Each row is a point. To make a cloud, some directions were put in groups of two or more. Within a group, all points are equally far from the middle, so they leave a hole (a ring in 2 directions, a hollow ball in 3). The other directions are filled evenly. Then the cloud was stretched, turned, moved and blurred a little. Count the holes, and give their numbers of directions, smallest first.

Cloud, 19 rows:
array([[-25, -16,   1],
       [-19,  45, -24],
       [ 56,  40, -28],
       [ 50,  10,   2],
       [ 47,  -6, -11],
       [ 63,  10, -36],
       [  4,  44,  51],
       [-45,   6,  19],
       [-23,  26, -40],
       [ 23,  50,   9],
       [ -3,  51,  32],
       [-14,  -1, -45],
       [-15,   5, -51],
       [ 23, -21, -14],
       [ -4,  53, -52],
       [  4,  58, -18],
       [-26,  44,   7],
       [ 33, -16, -52],
       [-18,  45, -26]])
Holes: 1 (2)

Cloud, 27 rows:
array([[-16, -43,  -8, -53],
       [ 48, -21,   5, -30],
       [ 43,  -2,  16,   8],
       [-42, -30, -29,  58],
       [ 16,  -8, -40, -23],
       [-32, -52, -26, -53],
       [-17, -22, -32,  31],
       [  2,  41,  30,  50],
       [-17, -17, -16, -31],
       [ 46, -38, -18, -36],
       [-10,  -9, -59, -29],
       [-18,  22,   3,  19],
       [-44,   0, -36,  45],
       [ 51,   0, -25, -43],
       [-31, -45, -11,  25],
       [-54,  -6, -27, -68],
       [-33,  15,  19, -35],
       [-62, -21, -38,  21],
       [ 57,   4, -12, -27],
       [ 65,  -7, -11, -27],
       [ -2,   1, -84, -31],
       [-28,  15,   9,  54],
       [ 53,  12, -12,   4],
       [-29,   8,   1, -52],
       [ 40,  -6,  13, -19],
       [  7, -18,  14,  33],
       [-57, -37, -11,  23]])
Holes: 0

Cloud:
array([[-27,  -2, -52, -27,  59, -35],
       [-10, -47, -24, -57,  -4,  20],
       [-19, -29, -39,  22, -14,   4],
       [  2,  27,  44, -34,  -8,  25],
       [ -6,  -8, -46, -69,   3,  28],
       [ 30, -15, -24,  52, -26,  24],
       [ 23,  39, -14, -52,   1,   6],
       [ -6, -56,   3,  -8, -61,   5],
       [-24,  -2, -46, -22,  61, -43],
       [  7, -24,  -8,  23, -32,  53],
       [ 26,  35, -20, -45,  11,   3],
       [ 28,  35,  35,  40, -48, -17],
       [-14, -25,  12,  35,   9, -18],
       [ 14,  63,  17,  14,   4, -20],
       [ -6,  67, -44,  -7,  22, -21],
       [-11,  -3, -31, -19, -52,  76],
       [ 43,  -3, -11, -24,  33,  27],
       [ -7, -33, -54, -29, -18, -20],
       [-18,   6, -26, -11, -62,  52],
       [ 11,  60, -14, -26,  42,  16],
       [-69,  51, -29, -28, -21, -41],
       [ 16,  47, -59,  28,  -7, -15],
       [ -1,  17, -61, -20,  15, -82],
       [ 27, -39, -36, -33, -46,   1],
       [ 13,  28,  17, -53,  19,  21],
       [ -1,  22,  -5,  12, -73,  -5],
       [ 38,  21, -22, -18,  12, -68],
       [ 16, -57, -25, -24, -32, -25],
       [ 45,  21,  35,   5,  25,  -2],
       [ 30, -52,  12,  10, -22, -12],
       [-42,  66, -47, -17,  19, -42],
       [ 13,  65, -44,  -3,  20,  -9],
       [-50,  41, -26,  -5, -37,  10],
       [ -7,  49, -31, -20, -35,  33],
       [ -9,  24,   8, -17,  25, -71],
       [-30,   2,  21, -24,  40,  25],
       [ 38,  13, -20,  18,  62, -35],
       [ -8,  -1,  37, -51,   5,  16],
       [-87,  27,   6,  -8,  -4,  22],
       [-26,  23, -39, -48, -62,  -4],
       [ 34,  40,  26,  -7,   7, -29],
       [-30, -53, -18, -11,   1, -31],
       [ 35,  16, -55,  -1,  -8,   2],
       [ 12, -23,  44,  17, -32,   0],
       [ 44, -31,  -7,  72,  12, -38],
       [-16, -18,  -2,  -8,  46,  -8],
       [  4,  76, -35,  43,   1, -25],
       [-46,  32,  16,   5, -22, -50],
       [  1,  36, -10,  -9, -65,  27],
       [ 69, -35,  36,  -3, -12,  -5],
       [-29,  47, -23, -53,   8, -36],
       [ 30,  15, -28, -30,  29, -12]])
Holes: 1 (3)

Cloud:
array([[ 15,   8,  77,  40, -35,  29,  31,   0],
       [  9,  23,   2,  62, -13, -21,  23,  48],
       [ 10, -47, -47,   5,  -1, -64,  46,  -8],
       [ 69,  -4,  27,  22, -20, -37,   9,  19],
       [ 29,  12, -40,  21,  -9, -13, -12, -22],
       [ 20,  57, -14, -41,  46,  14,  -2,  20],
       [ 52, -12,  26, -12,   2,  79,  54, -23],
       [ 65,  -4, -40, -11, -49,  13,  26, -11],
       [-24, -37,  33, -18, -38, -68,  53,  13],
       [-31, -26,   7,  22, -59,  11,  64,  24],
       [ 32,  33,  29, -15,  59, -31,  19, -17],
       [-23,  48,   2, -59,  21, -20,  27, -20],
       [ 49,  32,  33,  36, -11,  42,  23,  14],
       [-44,  -5,   9,  12,  11, -37, -32,  50],
       [ 24, -32, -43,   4,   5, -54,  17, -22],
       [ 53,  25,  -2, -18,  12, -59,  22,  -9],
       [-28,   5, -28, -46,  20,  15,  49,  14],
       [  7, -59,  37, -34,  14,   2,  45, -50],
       [ 34, -47,  66, -29, -32,  20,  27,  22],
       [-59,  15,  22, -52,  22, -13, -22,  11],
       [-22, -38,   2, -48,  17,  12, -19,  -4],
       [-28, -42,  10,   6,  -1,  16,  52, -66],
       [-17, -15,  30,   7, -69,  -4,   0, -13],
       [-17,   4,  45, -14,  18,  -7,  72, -14],
       [ -3, -14,  26, -54, -38,  26,  40,  38],
       [ 25, -12,  -7, -34,  18,  49, -73, -36],
       [ 34,  -8,  75, -15,  -5, -28,  56, -38],
       [-42, -43,   8,  12, -40,  23,  21, -28],
       [-34, -59,   0,  19, -53,  20,  21,  19],
       [ 44, -69, -18, -15,  48, -35,  43, -38],
       [ 12,  22,  12, -17,  19,  -2,  40, -70],
       [ 70,  -5,  25, -18,  -7,  39,  -9,  53],
       [-22, -28,  -4, -90,  20,  13,   1, -22],
       [-26,  52,   0,  29,  31, -10,  20,  18],
       [-10, -34, -26,   0, -19, -60,  26,  11],
       [ 48,  30, -19,  -2, -33, -12, -34,  -5],
       [ 38, -34,   6, -59,  -5,  -7,  26,  54],
       [ -6, -23,  51,  -1,  29, -48, -19,  -3],
       [ 27,  -8,  -3, -15, -28, -27,  13,  43],
       [ 45,  35,   2, -30, -23, -43,  -5,  20],
       [ -1, -44,  34, -22,  17,  -1,  35, -65],
       [ 49,  11,  53, -25, -14,  34,  76,  -9],
       [ 45,  15,  -7,  18, -17, -12,  49,  -2],
       [ 54, -58,  37,  28, -32, -37,  28,  32],
       [-21, -21,  44,   2,   0,  59,  43,  -2],
       [ -1, -37,  18,  -9, -24,  19,  35, -80],
       [-29,  18, -40,  46,   5,  41,  21, -16],
       [-32,  10,  21,  10, -23,  34,  58,  20],
       [-10, -17,  33, -53,   7, -23,  83, -34],
       [ -6,  59, -15, -23,  48, -16,   8, -12],
       [ 46,   5,  -7, -33,   0, -62, -29, -23],
       [-42, -45,  12, -13, -21,  47,  30,  59],
       [ 23, -17,   7,  -2,  36, -11, -42, -59],
       [ -7, -19,  28, -23,  27,  14, -42,  10],
       [ 43, -20,   8, -29,  -6, -34,  27,  54],
       [ 14,  26,  -3, -17,  56,  -7,  45,  -2],
       [ 24,  10,  35, -41,  25,  48,  71, -10],
       [ -9,  27,   3, -30, -27,  17,  35,  21],
       [ -2, -10, -36, -51, -24, -64,   2, -63],
       [ 41,  14,  -7, -40,  32,  16,  -9,  41],
       [ 19,  -5,   0, -43, -44,  28,  56, -49],
       [-27, -40,  16,   3, -34,  -4,  43, -56],
       [ 52,  40,  40, -20,  38, -44,  31, -17],
       [  3, -33, -47, -61,  23, -19,  -9, -23],
       [ 12,  20, -21,  34,  29,   6,  -1, -42],
       [ -8, -60,  15,  -6,  32, -16,  -5,  -8],
       [-49,  12, -34,  -6,  -8, -34, -22, -20],
       [ 18,  14,  -8,  19,  18,  -4,  47, -15],
       [  4,  -9, -17, -68, -30,  24,   5, -13],
       [ 30, -34, -34,  37, -34, -13,  34,  22],
       [ 73, -21,  47,  12, -25,  17,  14, -37],
       [ 63, -24, -15,  -2,  21,  25,  30, -25],
       [-47, -50, -30, -56,  39, -11,  27,  22],
       [-40, -36,  11, -18,  -3, -32,  18,  40],
       [-27, -26, -25,  27,   0,   5,  84, -29],
       [  0, -11,  63, -22,  31,   3,  69,  -7],
       [ 45, -16, -26, -11,  -4,   8,  24,  30],
       [-18,  33,  39, -35, -13, -42,  48, -11],
       [ 83,  16,  19, -34,  17,  54,  13,  42],
       [ 31,   3, -20,   7,  38,  34, -45, -38],
       [ -9, -15,  12, -79, -10,  31,  43,  -3]])
Holes: 1 (3)
